Each row of a before or after table is a point. One or more steps were done to the points. Then noise was added and the rows were shuffled. The steps act on columns, c1 being the first. Name the steps. A step turns or swaps two columns, mirrors them in a line or flattens them onto one, adds a multiple of one to another, or multiplies or shifts one. Angles are multiples of 10 degrees, from the lower column toward the higher: turns from -170 to 170, lines from 10 to 170 but not 90. Use the fewest steps. Two steps may share a column if one is a turn and the other turns, adds or multiplies; they go together, in the order done. Otherwise the lowest column goes first.
(in the rows, 128 means zero)

Before (13 x 3):
[[ 78 104 132]
 [110  96 168]
 [ 81 112 133]
 [141 159 101]
 [151 108 143]
 [113  94 155]
 [118  99 165]
 [114 105 174]
 [134 112 109]
 [152 140 100]
 [143  98 168]
 [ 72 120 119]
 [181 110 146]]
After (13 x 3):
[[156  91 177]
 [ 87  82 153]
 [165 151 122]
 [156 189 116]
 [ 91 110  86]
 [144  96 117]
 [113  69 169]
 [ 99  59 140]
 [ 87  80  99]
 [ 98  69 150]
 [ 88  64 146]
 [136  87 155]
 [ 90  97 101]]
Steps: turn c1 and c3 by 40 degrees; multiply c2 by 2

Before (8 x 8):
[[126 136   7  85  92 133  99 117]
 [118 152 149  87  97 155 123 139]
 [112 151 130 121 103 118 111 110]
 [107 155 104 114 156 109 127 147]
 [138 156 142 107  83 106 104 163]
 [159 113  42 115 134 124 153 124]
 [137  56 138 100 147 120 150 150]
 [139 118 136 129 207 143 109 121]]
After (8 x 8):
[[137  57 138 149 147 121 150 101]
 [105 154 102 148 155 111 127 113]
 [138 156 141 163  83 106 105 106]
 [158 112  41 124 134 125 152 115]
 [126 137   8 117  93 133 100  86]
 [111 151 130 110 102 118 110 122]
 [139 118 136 120 207 143 108 129]
 [120 152 149 138  97 156 122  87]]
Steps: swap c4 and c8

Before (11 x 12):
[[115  97 108 130 112 124 176  61  90 178 133 176]
 [114  93 127 176 110 118 202  87  76 124 155 137]
 [168 129 186 126 143 104 119 162 136 109 154 112]
 [163 138 139 134 193  96 129 121  87 108 116 103]
 [ 86 147 100 188 124 130 167 102  90 177 104 164]
 [111 156 197 124 168 117 123  92 165  91 153 115]
 [153 108 138 143  94 203 189  76  56 120 161 164]
 [134 148  85 157 107 103 197  90  96 125 114 182]
 [109 122 170 125 156 101 102 130 105  80 129 149]
 [133 110 146 133 190 110 159 151 138 105  86 133]
 [111 129 156  97 130 136 102 121 149  77 148  77]]
After (11 x 12):
[[124  90 129 172 109 114  49 175  74 128 113 122]
 [109 109 155  97 131 137 154 145 147  74 159  80]
 [ 91 109 201 124 167 121 135 169 163  93 128 107]
 [ 91  95 174 123 156 100 156 131 108  78 109 133]
 [147 172  87 153 106 102  55 160  97 129 104 179]
 [122 111 110 132 116 131  85 194  87 177 101 177]
 [157  90 189 126 143 101 131 104 135 115 115  87]
 [ 87 164  96 191 122 126  88 150  89 178 119 178]
 [166 102 141 145  90 204  68 189  61 118  95 142]
 [132 125 134 130 192  94 130 131  83 107 157 122]
 [100  99 144 134 191 109 103  89 136 112 143 154]]
Steps: add -0.5 times c5 to c1; add -0.7 times c3 to c2; multiply c7 by -1; turn c8 and c11 by -160 degrees; turn c11 and c12 by 50 degrees

Before (12 x 20):
[[107 128 130  98 107 169 164 142 127 108 138  84 173 222 140 178  99 123
  130 135]
 [ 90 176  69  85 110 127 115 115 126 177 144 153 105 213 141 150  89 166
   69 153]
 [115  84  93 104 143 135  23  48  86 109 129 122  91 161 143 138 104 101
  116  93]
 [ 88 152 112 117 110 132  97 107 152 205 127 147  77 174 150 152 114 112
  112 142]
 [140 106  76  50  97 128 130 173 144 167  90 107 118 160 179  79  76  79
  125 105]
 [ 73 129 120  95 139 139 114 123 149 177 181 185 114 147 105  68 120 115
  178 101]
 [125 139 115  84 123 112 105  83 107 120 113 125 136 106 150 177 103 120
  122 122]
 [104 105 123 116 127 157 135 100  92 139  95 172  86 131 119 148 156 102
  146 116]
 [163 104  95  77 154 164 114  88 120  57 140 134 127 203 169 156 141 118
  134 174]
 [120 109 106 122 123 185 119 148 149 141 120 138 106 160  91 139 141 116
  109 128]
 [106 137  84  90 108 152 120 213 112 124 111 145 163 180 171  96 195 150
  124 128]
 [147 137 117 123 162 113  92 194 103 136  87 136 102 143  87 118 104 178
  128 107]]
After (12 x 20):
[[110 106  75  59  97 160 130 171 118 168  91 106 165 160 178  49  76  91
  132 105]
 [189 129 120 100 139 126 114 123  90 176 181 186 152 144 105  33 120 110
  158 101]
 [142 175  71  96 111 104 117 116 116 177 142 152 164 215 142 165  89 157
   61 152]
 [136 138 114  86 124 145 105  82 148 120 113 125 136 106 150 207 104 132
  118 122]
 [101 104  97  82 154 109 115  86 147  56 140 133 145 203 169 173 142  98
  144 173]
 [150  86  93 119 143 141  22  47 163 109 129 122 170 163 141 143 105 102
  108  91]
 [150 151 113 135 110 134  94 107  91 205 127 147 179 176 149 167 114 113
  103 142]
 [119 138 116 132 161 108  92 194 157 137  88 135 156 143  88 112 104 177
  132 107]
 [148 126 129  85 106 102 166 143 121 109 137  85  96 222 140 207 100  98
  123 137]
 [150 135  84  80 105  93 119 212 137 124 110 145 109 181 171  77 194 128
  114 128]
 [167 103 123 132 127 124 137 101 153 141  95 171 172 131 119 160 157  89
  134 114]
 [123 110 105 129 123  93 119 149 105 141 121 136 151 160  91 143 139  83
  108 129]]
Steps: turn c1 and c9 by 160 degrees; turn c1 and c19 by -20 degrees; mirror c4 and c13 in the line at 170 degrees; mirror c6 and c18 in the line at 110 degrees; multiply c16 by 1.6

Before (9 x 32):
[[104 138 153 129 156 203  71 104 219  97  95 174 149 130  46  98 102 166
  134 188 129 142  86  69 173 154 125 106 100 138 150 125]
 [103  98 166 121 130 137 131  82  81 175 129 146 138 152  56 147 177  55
  179 194 154 210 160 131 105  46 184  77 149 117 104 105]
 [132 105  81  65 169 104  73 145 114  88 152  65 121  95 146 102 150  91
  118  79 104  85 117 162 122 143 125 105 129 155 135 141]
 [138 102 110 113 160 102 113 160 129  62  99 104 136 105 155 151 144 103
  100 100 117 102 122 170 103 144 150 118 132 102  91 148]
 [137  98 145  94 198 159  99 153 129 111 138  93 138 105 141 133 142  76
  132 108 130  78 119 176 108 145 116 103 106 136  85 109]
 [129 120 136 118 195 111 111 150 147  85  90  94 126  86 151 140 159 118
  113 106 149  74 152 188 115 157 151 119 172 177 113 122]
 [153 110 181 160 151 165  60 122 175  95 136 130 136 131 123 112 121 154
  138 170 127 119 105  82 171 147  65 160  59 147 147 126]
 [116 155 172  93 164 163  82 128 204  89 126 124 129 109  88 115 102 166
  129 153 119 164 142  78 151 129 106 158  54 130 131 117]
 [103 107 127 123 113 143 114  79 117 193 116 141  85 164  71 136 164  56
  167 185 130 157 154 176  78  51 155 103 157 109  84 118]]
After (9 x 32):
[[137  98 144  93  72 180 143 156 130 109 141 117 144 107 140 134  99  77
  132 108 103 123 122 162 108 144 158 103 106 137  75 163]
 [116 156 176  90  83 151  99 127 206  86 126 143 131 110  90 117  81 165
  128 154 127 130 141 120 150 127 148 158  52 132 138  80]
 [136 101 106 108 142 167 140 160 125  60  99  97 136 103 157 153 113 104
   94 101 133 123 121 124 103 145 138 119 132  99  89 169]
 [154 110 178 157  86 134 124 124 175  94 137 177 135 130 124 112  61 155
  135 168 106 135 103 116 172 148 161 160  59 147 141  88]
 [101 108 125 123 119 108 167  80 115 193 116 115  84 166  71 136 115  54
  170 185 144 123 154 153  81  49 106 105 155 104  88 168]
 [132 121 140 118 123 198 160 149 146  87  93  91 129  89 150 137 113 117
  113 103 105 123 150 156 116 158 119 122 172 175 109 183]
 [106 139 159 131  42 126 101 101 220  96  95 160 149 129  46  98  68 165
  136 186 150 131  85 108 173 154 101 108  98 137 152  69]
 [133 106  83  67 137 175 152 142 114  84 155  88 122  92 146 104  71  92
  117  74 116 127 119 127 122 145 179 105 128 159 129 165]
 [105  95 165 118 114 129 177  78  79 178 130  94 138 150  57 144 129  57
  176 192 138 128 156 153 106  45  70  75 146 119 121 120]]
Steps: turn c5 and c6 by 110 degrees; swap c7 and c17; turn c12 and c27 by 50 degrees; turn c21 and c27 by -140 degrees; flatten c22 and c31 onto the line at 80 degrees; turn c24 and c32 by 70 degrees

Before (10 x 64):
[[126 177 116 127 170 145 191 115 167  93 101 127 125 149 116 153 134 131
  123 179 170 124 165 141 119 140 126 101 155 130 149 133  96 144 133  96
  132 107  79 166 134 151 138 129  78 156 149 104 145  82 123 123 150  97
   85 143 119 139 128  88 133 116 154 121]
 [117 166 139 156 142 143 140 107 107 114 171 118  94 126 185 103 110  84
  175 148 136 158 182 127 123 123 154 125 160 158 149  92  87 182 137 152
  150 133  96 164 157 130 157 157 150 156  89 104 116 161 103 126 139 167
  148  96 106  81 155 110 114 157 129 102]
 [141 173 182 128 169  91 154  89 167 128 101 135 115  98 176  97 106 113
   89 158 145 127 100 102 168 169  87 113 136 120  81 149 146 105 111 102
  121 102 101  90 159 134  89 131 140 133 131 165 110 157 140 126  77 158
   89  76 153  84 140 105 145 115 151  98]
 [126 106 143 156 132 126 139 141 121  88 137 105 114 132 165 145 152 106
  147 125  94 146 130  92 141 134 158 136  83 129 148 118  96 153 102 130
  143 141  78 152  84 112  95 168 137 106 142 119  76 148 188 154 155 115
  154 153 155 126 172 103 111 143 123  95]
 [ 83 154 157 117 164 108 155  91 175 140 169  59 133  93 131 149 160 119
  146 102 157 101 162  83  96 118 166 178 136 109  94  78 129 128  93  93
  134 142 154 161  95 152 150 125 153 144 111 127 139 114 142 130  87 122
  124 150 145 155 143 136 144  92  88 126]
 [137 106 124 111 169 155 148 142 100 148 168 137 102  75 139  81 163 103
   99 152 139 137 103 121 163 127 171 131 119  83 141 159  89 134 143 115
  121 113  84  88 113 101 120 153  80 100 157 177 118  91 159 145 128 160
  140 158 151 103 142 120 106 153 148 118]
 [131 118 186 105 132 115 171 156 137 146 177 106 109  91 118 158 132 173
   92 147 110 171 120 150 157  93 107 118 125  85 128 121  87 101 116 145
  104  76 135  98  98  88  92 122 127 177 171 107 159  95 148 113  99 154
  154 122 146 129 125 137 167 136 120 150]
 [145 170 160 105 169  80 157  97 133 152 151 128 140 113 119 126 103 162
  157 128 132 143 153 119  84 154 102 151  80  84 125 114 124 152 153 151
  142  93 156  90 140  89 156 119 151 153 171 157  80 167 120 110 158 164
  156  81  95 131 199  83 140 120 127  78]
 [164 111 141 156 178 106 142 152 152 154 122 136 161 139 139  95 148 164
  130  96  94 181  95  89  99 161 100 104 164 116  84 106 139 106 176 101
  100  59 118 157 115 149 107 114 117 183 127 119 135  98 120 138 144  96
   96 121  95 146 151 172 103 151  83 151]
 [139 118 125 105 195 133 197 101 117 160 110 118 122 121 133  76 139 105
  131 131 166 121 148 150 134 127  90 132 155 153  88 161 132 105 117 140
  121 140 146 127 146 129 153 153 159 153 133 179 104 143 131 110 150 150
  164 126  67 167 145 126  89 104 118 151]]
After (10 x 64):
[[122 173 139 158 140 145 138 110 112 115 172 117  94 126 192 104 114  89
  176 153  92 160 183 130 120 120 156 124 132 158 146  84  85 183 135 154
  153 132 142 166 160 138 153 155 139 158  88 106  74 164 103 126 136 109
  149  95 110  85 151 115 119 156 118 102]
 [ 86 145 157 110 164 106 158  94 173 138 169  54 135  92 135 146 161 120
  143  99 114 102 164  78  43 115 162 177 129 115  91  73 130 127  96  94
  131 143  97 156  96 201 134 120 156 145 111 125 107 113 142 130  88 152
  126 149 142 156 142 135 136  96  87 122]
 [129 121 141 150 134 122 140 140 125  88 134 105 113 132 167 145 147 106
  144 127 162 145 128  93 165 132 156 137 128 126 149 118  97 154 100 130
  138 140 177 153  87  81  97 165 102 108 138 117 104 144 184 155 158 107
  156 154 156 127 173 104 116 147 134  93]
 [166 112 142 158 175 107 140 149 152 151 119 137 164 138 139  94 145 160
  130 102 173 184  99  85  57 164  97 103 130 117  85 107 141 101 175 100
  106  58 145 159 115 191  89 114 130 186 124 125  86  99 122 141 142 125
   94 123  97 146 151 169 105 152  87 152]
 [142 174 178 128 173  95 154  88 168 128 102 133 114 100 175 100 100 117
   89 160  95 129  98 104 225 165  90 111 130 117  76 146 147 104 111 103
  121 103 140  88 155 151 100 131 123 134 127 164  95 158 142 128  78 128
   85  84 154  84 140 103 142 115 163  95]
 [142 156 163 106 171  79 159  96 134 154 147 128 141 115 117 129 106 162
  156 130 102 145 148 116  20 155 102 147 126  85 124 114 124 150 159 146
  143  92  89  90 138  13 152 116 114 151 168 158  58 169 116 113 160 104
  154  82  96 135 198  83 136 115 123  77]
 [120 193 117 128 172 144 196 112 169  93  99 126 124 152 116 157 137 135
  118 178 125 123 166 140 103 138 128  97 129 132 147 134  89 143 134 101
  132 106 162 167 130 197 145 130 103 158 151 103 144  80 120 127 144 182
   82 148 116 144 125  87 133 117 151 121]
 [139 110 125 104 193 131 198  99 120 161 110 113 117 124 133  76 135 107
  129 129  90 122 150 150 142 128  90 133 126 155  88 162 132 108 117 142
  118 138 112 130 147 127 143 156 134 149 132 183  65 143 134 115 152 138
  165 129  67 162 143 127  91 105 107 151]
 [132 122 184 106 135 115 168 155 141 145 180 110 111  91 120 159 132 176
   93 151 118 169 117 150 201  92 112 120 130  84 134 124  86 101 112 140
  102  76 125 100  95   7  96 120 144 177 173 109 107  95 147 112  97  98
  158 123 148 128 123 139 165 135 134 154]
 [131 123 123 112 170 152 148 139  96 148 166 140 103  77 139  81 159 104
   98 152  98 136 101 121 217 127 171 132 129  88 142 160  88 133 143 112
  122 115 178  87 107  45 125 150  90  94 160 178 183  93 157 146 131 121
  141 159 150 104 145 120 105 154 150 119]]
Steps: mirror c2 and c39 in the line at 170 degrees; turn c21 and c54 by 130 degrees; multiply c25 by 2.5; multiply c29 by 0; multiply c42 by 3; turn c43 and c63 by -20 degrees; turn c45 and c49 by -40 degrees; add -1 times c46 to c49

Before (11 x 64):
[[138 124  90 125 120 147  96 130 156 125 133 126 129 124 111 170 102 146
  139 149 117  95 117 153 100  87 154 123 127 115  91 120 119  88 110 152
  145 146  92 116 117 138 134 112 146 143 131 129 160 145 131  86 140 118
  119 150 147 149 119 114 106 106 116 135]
 [129 152 129 126 114 115  97 120 132 120 132 108 127 139 107 157  57 130
  161 130  89 134 144 122 102  90 130 156 124 152 105 119 110 109 140 120
  139 137  82 134 111 107 137 113 177 119 148 135 160 147 150 108 124 108
  147 153 165 108 118  96 114 105 129 140]
 [125 155 110 149 116 121 125 139 157 133 121 109 132 141 133 166 131 128
  140 104  73 140 117 128 110 100 166 121 117 116 117 127 131 148 111 138
  130 113  63 105 130 116  89 124 145 104 109 141 151 155 139 105 105 114
  139 122 157 136 157 125 160 103 114 153]
 [173 124 153  47 117 163  84 184 160 126  59 143  91  68  83 131 186  76
   79 178 154 142  67  97 165 111 113 166 102  96 128 151 127  88 145  81
   74  94 137 113 119  61  80 126 102 143 202 131 147 139 141 200 147 135
  130 135 159 139 127 163 111 159  90 129]
 [111 105 110 106 103 143 100 108 126 127 148 106 124 137 103 172  84 149
  121 134 114 141 122 159 122  87 145 127 115 117 126 149 104 105 131  93
  135 109 105 120  94 106 106 107 155 127  99 179 151 125 142 112 125 106
  134 143 125 103 129 145 121  98 121 120]
 [141 102  98 117 152 118 101 131 155 148 118 118 148 141 124 172 108 168
  158 142  93 137 114 150 116  94 122 139 117 120 111 138 138 110 129 116
  148 116  78 170 148 122 136 153 154 127 146 161 155 168 130  93 134 116
  162 118 134 117 131 104 113 137 114 112]
 [139 120 102 111 107 141  74 103 112 127 128  74 146 158 109 138 108 154
  161 123 104 129 151 112 109 121 161 109 142 105 139 165 118 119  89 128
  158 119  73 132 108 136 129 126 152 120 115 118 131 113 124 132 113 103
  165 160 144 157 143 118 127 137 133 127]
 [119 147 154 128 140 114 153 187 130 162 147 111  78 126 137 103 203 106
   81 130 140 179 116  93 135  34 156 221 152 160  88 111 146  89 146 118
   92 112 211 104 103  82 120 134 142 167 140 142 152  81 134 178 162 193
   81  84 119  98 129 112 133 151  73 120]
 [106 126 109 123 100 132  91 140 134 109 158 110 126 131 114 162  94 111
  134 113 108  93 118 138  85 114 154 145 130 125 122 168 134 149 131 125
  151 134 101  94 138  76 136 131 128 106 117 140 140 126 159 102 132 140
  174 161 140 132 166 119 119 106  83 129]
 [169 208 141 108 163 141 157 158 119 162 126 121  75 105 130 105 224 108
  119 130 142 140 107 103 168  56 144 221 137 145 117 115 183 113 170 100
   84 124 168 134 110  98 171 133 117 153 152 123 134 122 139 192 189 171
   45  38  77  91  81 114 131 119  90 123]
 [118 105  97 117 111 115  87 127 119 113 111 131 102 157 127 146 112 144
  138 133 137 117 116 114  99 117 137 130 135 124 145 110 131 105 139 117
  145 106  91 121 118 101 135 130 157 132 109 122 125 135 136 108 116 116
  135 133 140 131 149  90 153  86  98 157]]
After (11 x 64):
[[113 105 107 108 103 142 100 107 127 125 148 107 126 140 102 171  82 150
  120 133 110 140 121 160 124  84 147 126 159 119 125 147 100 106 131  94
  135 106 106 164  97 108 104 107 156 127 102 181 152 128 142 111 124 155
  132 146 126 104 134 116 119 111 120 120]
 [174 124 155  48 114 162  83 181 159 126  60 146  90  67  85 130 185  79
   79 177 153 143  67  98 166 114 112 166 129  98 131 149 129  87 146  82
   72  93 137 204 118  62  82 123 100 145 201 130 147 139 139 202 149 146
  132 133 160 139 127 103 112 168  89 130]
 [119 145 156 130 138 113 152 188 131 162 147 113  78 125 137 104 201 107
   80 130 142 180 114  95 135  33 155 222  96 160  85 111 144  89 145 118
   87 111 214 162 103  80 119 132 141 166 137 141 154  81 134 177 164 230
   80  86 118  97 126 157 135 129  72 120]
 [126 154 110 150 117 121 126 140 155 132 120 108 132 142 132 165 134 130
  138 102  74 138 116 129 110  98 165 121 153 117 116 129 131 148 113 136
  130 113  61 172 130 117  89 122 143 105 106 141 151 156 141 104 104 112
  140 123 159 138 156 144 160 117 115 154]
 [138 118 101 113 107 144  73 102 111 127 128  73 142 161 105 139 108 154
  160 123 104 127 150 115 112 122 162 107 112 107 143 167 118 119  87 124
  158 121  70 105 111 138 128 125 151 121 115 122 130 110 126 134 114 130
  164 163 142 159 144 136 124 122 132 128]
 [141 100  98 117 151 118 101 131 153 147 120 116 149 141 125 170 108 169
  155 144  94 137 114 150 115  94 125 138 129 120 113 137 139 110 130 114
  148 116  78   6 149 122 139 154 157 128 148 160 154 170 128  94 133  84
  163 118 133 116 131 130 111 139 115 112]
 [115 106  97 121 114 118  86 123 120 113 109 129 103 153 126 147 109 141
  136 134 135 120 114 115 100 120 137 133 151 126 144 110 134 103 141 118
  148 109  91  95 121 101 134 129 157 137 106 122 122 129 137 109 114 132
  135 135 143 133 149 167 150  91  97 155]
 [173 210 139 107 163 138 159 159 120 162 127 119  73 103 128 103 224 106
  117 129 142 139 103 104 167  56 145 219 124 144 117 116 186 114 172 103
   82 124 166  98 110  98 171 131 116 154 150 123 132 121 139 189 191 198
   42  37  78  91  80 135 132 115  91 121]
 [129 153 128 124 114 112  98 123 132 120 130 108 125 140 106 154  59 132
  158 129  89 136 142 122 102  91 130 157 143 151 106 120 108 108 139 124
  140 141  82  73 112 109 135 113 178 117 149 133 160 150 149 108 125 134
  147 152 167 106 115 154 115 115 129 138]
 [135 121  89 125 119 149  96 133 158 128 135 125 129 123 115 169 101 145
  140 149 116  95 114 155 100  87 153 125 143 113  94 121 120  89 107 153
  146 145  90 138 118 138 133 111 146 143 131 130 161 146 133  84 141 132
  119 150 147 150 123 146 106 111 117 135]
 [107 128 112 123 101 134  90 139 136 108 160 109 129 132 113 166  98 113
  131 111 109  94 122 135  86 114 157 145 138 122 124 166 131 148 134 125
  150 133  99 188 140  76 135 132 127 105 117 139 141 127 159 103 135 124
  173 162 141 132 167 154 117 108  83 130]]
Steps: mirror c29 and c62 in the line at 110 degrees; turn c40 and c60 by -150 degrees; multiply c40 by 2.5; add -1.5 times c41 to c54
